Each point is reached from the start by the listed moves, each made 0, 1 or 2 times, or once backwards (-1), plus a little noise. Say if it took an odd or an even number of moves. Then give how often each move was made.
(in the rows, 128 means zero)

Moves:
(1): [164 133 111 127 134]
(2): [129 168 136 109 142]
Start: [123 149 143 123 127]
Points:
[162 237 143  84 159] => odd (1, 2)
[200 239 124  84 166] => even (2, 2)
[125 189 151 103 141] => odd (0, 1)
[196 120 100 140 127] => odd (2, -1)

Moves:
(1): [162 126 139 136 123 123 130 129 134 126 125 120]
(2): [126 160 132 122 141 130 129 123 138 124 118 122]
(3): [129 114 164 140 142 120 118 113 134 130 105 138]
(4): [129 126 113 151 132 125 126 132 119 120 129 143]
(5): [133 128 131 116 154 111 137 146 111 131 125 128]
(6): [131 119 132 127 146 164 123 122 138 121 130 141]
(7): [121 130 142 113 120 132 163 132 133 114 124 136]
(8): [124 146 136 128 120 126 121 179 129 122 146 132]
(9): [125 124 117 123 131 114 121 133 162 131 126 134]
Start: [135 127 112 135 110 142 146 120 136 153 121 109]
Points:
[ 95 236 100 160 117 119 102 210  95 145 147  98] => odd (-1, 2, 0, 1, 0, -1, -1, 2, -1)
[ 81 153  63 115 120 199 182 249 206  87 174 201] => even (-1, 0, -1, 2, 0, 2, 2, 2, 2)
[188 216 104 177  43 129 149 220 116 125 170  80] => even (2, 1, -1, 1, -1, -1, 0, 2, -1)
[109  83 127 177  93 165  95  82 103 172 121 116] => even (-1, -1, 1, 0, -1, 0, -1, 0, -1)
[137 162 199  82 200 199 176 102 178 132  73 131] => even (0, 2, 1, -1, 1, 2, 1, 0, 0)
[125 114 100  44 123  97 232 189 177 147 136 118] => odd (0, -1, -1, -1, 2, 0, 2, 0, 2)
[223  81 245 128 212 172 148 107 121 151  66 119] => even (2, 0, 2, -1, 2, 2, 0, 0, -1)

Moves:
(1): [135 123 131 125 133 130 128 122 153 128 117 113 115 119 141 126 132 135]
(2): [120 138 125 135 131 128 132 122 138 128 128 112 129 131 120 128 132 119]
(3): [128 125 136 124 130 137 119 132 138 128 136 124 132 125 126 130 140 125]
(4): [145 136 129 131 116 136 121 124 123 134 134 140 124 133 117 127 137 116]
(5): [130 139 120 126 134 125 122 136 137 124 131 132 127 128 126 124 125 121]
(6): [132 124 124 124 133 139 127 130 125 131 122 128 126 136 134 125 126 124]
(7): [127 116 131 135 133 124 127 131 140 135 128 125 129 132 113 131 126 128]
(8): [131 133 122 122 121 133 130 143 128 126 131 124 130 126 122 121 129 129]
(9): [122 129 122 142 126 143 122 129 129 134 121 135 123 127 145 131 119 128]
(10): [130 125 126 125 141 140 120 132 118 132 129 117 123 118 124 127 126 125]
(11): [134 126 118 124 135 122 132 131 129 117 137 125 132 122 122 142 127 131]
(12): [126 122 127 113 128 136 140 134 134 133 133 133 119 128 129 126 112 129]
(13): [136 116 140 130 117 121 130 132 128 130 137 130 146 125 130 130 108 129]
(14): [129 121 122 121 123 124 116 130 130 133 134 124 125 137 125 124 128 120]
(15): [131 132 138 137 123 127 130 129 123 133 132 127 116 131 135 137 125 122]
(16): [126 144 128 118 128 126 116 132 121 134 123 128 128 117 129 143 132 119]
(17): [122 136 126 122 136 125 134 124 129 139 130 130 133 126 138 123 135 135]
(18): [130 137 129 130 133 123 120 125 128 121 127 120 135 139 129 129 124 144]
Start: [126 120 120 126 127 116 112 138 122 127 132 125 129 130 122 109 124 135]
Points:
[146 214  84 143  96 167   7 168  87 158 137 115 118 177 105 135 168  80] => odd (-1, 1, 1, 2, 0, 1, 0, 2, 2, 0, 0, -1, -1, 2, 1, 2, 0, 2)
[144 147 122 112 121 118 117 134 162 147 136 119  40 162 111 101 110  79] => even (1, 1, -1, 1, 2, 0, 0, -1, -1, 0, -1, 2, -1, 1, 2, 0, -1, 0)
[129 157  78  88 161 149  70 139  66 149 131  81 127 118  52 133 189  54] => even (-1, 2, 0, 1, -1, 2, 0, 0, -1, 2, 1, -1, -1, 1, -1, 2, 0, -1)
[113 204 114 163  92 169 106 150 124 148 160 136 126 121 102 147 185  99] => even (-1, 2, 2, 2, -1, -1, 0, 2, 2, -1, 1, 0, -1, -1, 1, 1, 1, 0)
